Rows are points. The window is the flat piece filled in between its corners: a triangle in 3 columns, a solid with four corners in 4, and so on. A path goes straight from each point to the next, and from the last back to the first. After which points does the path pass through the window?

Window, 3 rows:
[[ 3.40  0.19  0.15]
 [-2.65  1.25 -1.06]
 [-2.28 -0.45 -0.60]]
Path:
(1): [1.89 0.85 2.27]
(2): [-2.94  1.01  0.05]
(3): [-3.42 -0.15 -2.14]
(4): [-1.71 -0.54 -3.13]
(5): [-4.08  1.06  0.18]
(6): [ 0.52 -0.09  1.43]
(7): [ 0.44 -0.54 -0.96]
(8): [ 0.56 -0.39 -2.68]
Through the window after points: 8

Window (4 x 4):
[[ 3.52 -1.38  0.54 -2.28]
 [-0.58 -0.12 -0.51 -0.41]
 [-0.87  0.37 -4.46  0.11]
 [ 1.90  0.95  0.60 -1.02]]
Path:
(1): [2.99 0.78 0.94 0.77]
(2): [ 0.31 -0.66 -2.64  0.35]
(3): [-0.68  1.11 -3.80 -0.60]
(4): [-0.18 -0.55 -0.40 -3.21]
(5): [ 3.38  0.81 -0.17  0.51]
(6): [ 1.86 -0.30 -1.14 -0.22]
(7): [-1.83  2.30  1.79 -2.07]
(8): [-1.18  0.82 -2.18 -2.43]
(9): [ 0.72 -0.32 -2.83  1.10]
(10): [ 1.02 -0.70 -0.87  0.16]
(11): [ 2.79 -1.18 -1.95 -4.28]
(12): [ 0.18  0.19 -3.90 -2.27]
(13): [-0.89  0.28 -3.68  1.48]
(14): [-0.61 -0.24 -2.68  2.15]
(15): [-0.13  0.06  1.13 -3.08]
(16): [ 1.24  0.01 -0.15 -3.08]
Through the window after points: 2, 4, 6, 8, 12, 14, 16

Window (4 x 4):
[[-0.58  0.47  0.67  1.02]
 [-1.54 -0.01  0.14 -1.67]
 [ 1.66  2.41 -0.36 -0.15]
 [-1.64 -2.73 -2.32  3.58]]
Path:
(1): [ 0.85 -0.97 -0.91  2.62]
(2): [-1.50 -0.86 -2.08  2.54]
(3): [-0.82  1.72 -0.93  1.50]
(4): [-0.07 -0.64  0.90  1.49]
(5): [ 0.19 -2.33  1.58  1.04]
(6): [-1.14  0.48 -0.62  1.43]
(7): [-1.91  0.77 -1.55  6.44]
(8): [-1.25 -3.88 -2.28  1.48]
(9): [ 0.37 -0.96  1.58 -2.35]
(10): [-1.70  1.77 -0.99  3.00]
(11): [-4.02  0.90 -0.21 -3.60]
(12): [ 0.76 -0.59  0.32  1.27]
(13): [ 0.81  0.87  0.79 -2.09]
(14): [-0.72  1.46 -0.28 -0.76]
(15): [-3.09  1.07 -1.28 -1.97]
(16): [ 1.49  1.49  1.31 -1.11]
Through the window after points: 5, 7, 9, 11

Window, 6 rows:
[[ 0.15  0.04 -2.26 -3.58 -0.04  0.72]
 [-0.60  0.64  1.07 -1.34 -3.00  2.85]
 [-0.60  0.71  0.97  4.05 -0.48 -0.76]
 [-3.16  0.06 -0.74  0.90  1.42 -0.56]
 [ 0.77  2.12  2.55  0.02  0.67 -0.09]
 [ 1.22 -0.43  1.97 -3.42 -3.32  0.16]]
Path:
(1): [ 1.96  0.26 -0.41 -3.42  1.57  1.97]
(2): [ 0.46 -3.01  2.37 -2.10 -1.14  1.49]
(3): [ 0.68  3.67  0.94 -1.81 -2.99 -0.60]
(4): [ 0.22  2.49  2.94  0.75 -2.02 -1.28]
(5): [ 0.14  0.89  0.98 -0.63  2.40  0.97]
(6): [-0.61  0.47  1.38 -0.89 -0.16  2.82]
(7): [-0.19  1.15 -0.93 -3.03 -3.05 -3.64]
(8): [-4.65  2.88 -0.43  0.08 -2.42  1.06]
(9): [ 0.97 -0.44  1.90  0.86 -0.15 -0.22]
(10): [-1.94 -1.42  1.03  1.70  3.27  0.22]
(11): [ 0.07  1.35 -0.90 -1.84 -1.39 -0.59]
(12): [-1.82  1.92  1.27  0.38  0.63 -1.39]
(13): [ 4.00 -2.13 -0.05  1.28 -1.92  1.30]
(14): [ 0.13 -3.18  2.78 -1.12 -1.92  0.28]
(15): [ 0.82  1.63  1.29 -1.64 -1.70  0.00]
(16): [-1.28  0.12 -2.25 -2.48 -1.60 -0.05]
Through the window after points: 2, 4, 14, 16
